Rows are points. A path goes straight from each point to the next, and from the last back to the first. The post is the endless flat space through its rows: a point in 2 columns, a line in 3, a plane in 4, and so on, so that a path can go around it. How many times does the path go around the post? Going back the other way cancels.

Post (2 x 3):
-0.014,0.028,0.018
-0.027,-0.049,-0.017
Path (25 x 3):
0.010,0.009,-0.034
0.043,0.036,0.010
0.002,-0.003,0.051
-0.070,-0.070,0.033
-0.055,-0.009,-0.006
-0.028,0.030,-0.017
0.005,-0.075,-0.070
0.027,-0.034,-0.013
-0.025,-0.038,0.007
-0.065,-0.042,0.036
-0.053,-0.028,0.051
-0.079,-0.076,-0.025
-0.068,-0.058,-0.058
-0.013,-0.032,-0.066
0.034,-0.013,-0.014
-0.010,-0.030,0.028
-0.060,-0.041,0.036
-0.083,-0.081,-0.008
-0.023,0.016,-0.013
-0.002,0.034,-0.002
0.034,-0.001,-0.012
-0.011,-0.022,0.039
-0.033,-0.026,0.014
-0.056,-0.089,-0.032
-0.034,0.001,-0.045
Times around: 4

Post (5 x 6):
0.039,0.009,-0.044,0.033,-0.015,0.019
0.031,0.051,-0.008,0.015,0.015,-0.002
-0.024,-0.005,0.013,0.018,-0.024,0.015
-0.015,0.012,-0.006,0.069,-0.023,-0.021
-0.070,0.001,0.002,-0.115,0.021,-0.093
Path (19 x 6):
-0.069,0.051,0.042,0.039,-0.049,-0.048
-0.015,0.066,0.057,-0.022,-0.005,-0.081
0.030,0.007,0.041,0.048,0.002,0.005
-0.020,-0.011,0.018,-0.082,-0.005,-0.010
-0.007,0.060,0.000,-0.002,-0.016,-0.103
0.000,-0.009,0.000,-0.045,-0.001,-0.011
-0.009,-0.023,-0.029,0.035,0.016,-0.064
0.005,-0.036,0.027,-0.005,0.022,-0.031
-0.010,-0.021,-0.002,0.065,-0.019,-0.001
-0.040,-0.005,-0.047,0.045,0.002,-0.083
0.039,0.029,-0.084,-0.022,0.078,-0.140
0.036,0.004,-0.001,0.003,0.003,-0.016
-0.040,-0.001,0.019,-0.090,-0.026,-0.089
-0.028,0.024,-0.005,0.015,-0.026,-0.002
-0.034,0.020,-0.056,0.033,-0.009,0.030
0.044,0.015,-0.080,0.029,0.029,-0.030
0.042,-0.024,-0.020,0.053,0.025,-0.069
-0.028,0.054,0.009,0.076,0.039,-0.031
-0.023,0.040,0.002,0.009,0.000,0.014
Times around: 0

Post (10 x 11):
0.004,0.058,-0.009,0.042,-0.027,-0.015,-0.054,0.013,0.043,-0.081,-0.020
-0.010,0.032,0.027,-0.039,-0.015,0.022,0.137,-0.014,0.004,-0.100,0.070
0.013,0.017,0.071,-0.027,0.008,0.050,0.063,-0.029,-0.049,-0.050,-0.020
0.015,0.005,0.011,0.020,-0.075,-0.040,0.049,0.009,-0.021,-0.028,0.044
0.003,0.025,0.023,-0.036,0.007,0.033,-0.054,-0.015,-0.043,-0.051,-0.004
0.033,-0.035,-0.065,-0.075,0.024,-0.003,0.009,0.095,0.037,-0.005,-0.015
-0.070,-0.050,-0.003,0.024,-0.035,-0.043,-0.002,-0.019,-0.010,0.061,0.003
-0.003,-0.025,-0.027,0.006,0.057,-0.020,-0.040,-0.029,-0.099,0.003,-0.056
-0.023,0.033,0.014,-0.021,0.046,0.006,-0.058,0.000,-0.040,0.061,-0.012
-0.019,-0.020,-0.054,-0.008,0.034,0.034,-0.023,0.014,0.050,0.060,0.041
Path (22 x 11):
-0.038,-0.002,0.052,-0.026,-0.057,-0.013,-0.029,-0.033,-0.021,-0.006,0.058
0.118,-0.009,-0.028,-0.043,-0.041,-0.016,-0.079,0.055,0.036,-0.019,0.023
0.001,-0.005,0.001,-0.113,0.025,0.036,-0.025,0.036,-0.004,-0.020,-0.038
-0.007,-0.006,-0.046,0.005,-0.010,-0.019,0.048,0.033,-0.004,0.000,0.007
-0.072,0.050,-0.048,-0.009,0.020,-0.043,-0.026,0.015,-0.010,0.010,0.072
-0.014,0.013,-0.009,-0.030,0.030,0.013,0.070,0.020,-0.012,0.001,-0.012
0.054,0.023,0.029,-0.051,-0.038,0.044,0.060,0.001,-0.022,-0.032,0.058
0.026,0.089,0.032,0.022,0.018,-0.062,0.046,0.005,0.030,-0.054,-0.001
-0.015,0.013,-0.012,-0.039,0.060,0.018,-0.042,0.047,0.008,0.033,0.018
-0.055,-0.061,0.070,-0.006,-0.016,0.040,0.017,0.041,-0.018,0.003,-0.088
-0.002,-0.087,-0.036,-0.049,-0.017,-0.030,0.054,0.039,0.026,-0.039,0.075
0.020,-0.020,-0.003,-0.055,0.048,0.045,0.033,-0.027,-0.025,-0.032,-0.011
0.023,0.044,-0.012,-0.031,0.041,0.060,-0.021,-0.014,-0.002,-0.049,-0.011
-0.023,-0.030,-0.088,-0.041,0.050,0.016,0.018,0.034,0.001,-0.047,-0.027
-0.089,-0.001,0.042,0.004,0.039,-0.007,-0.002,0.005,-0.045,0.012,0.012
-0.037,0.000,0.044,-0.011,0.066,0.009,-0.010,-0.045,0.006,0.013,-0.034
-0.054,-0.002,0.032,-0.008,-0.037,-0.037,0.016,-0.011,0.014,0.010,0.023
0.029,-0.034,-0.007,0.023,0.071,-0.029,-0.019,0.080,-0.022,0.075,-0.039
-0.026,-0.039,0.062,0.003,0.033,0.035,0.020,0.012,0.008,0.030,-0.087
-0.058,0.012,-0.064,0.036,0.016,-0.029,-0.042,-0.049,0.034,-0.004,0.078
0.133,0.010,-0.075,-0.033,0.068,0.080,-0.021,-0.001,-0.063,-0.009,0.006
-0.011,-0.004,-0.013,0.060,-0.052,-0.011,-0.041,-0.071,0.041,-0.008,0.008
Times around: 1
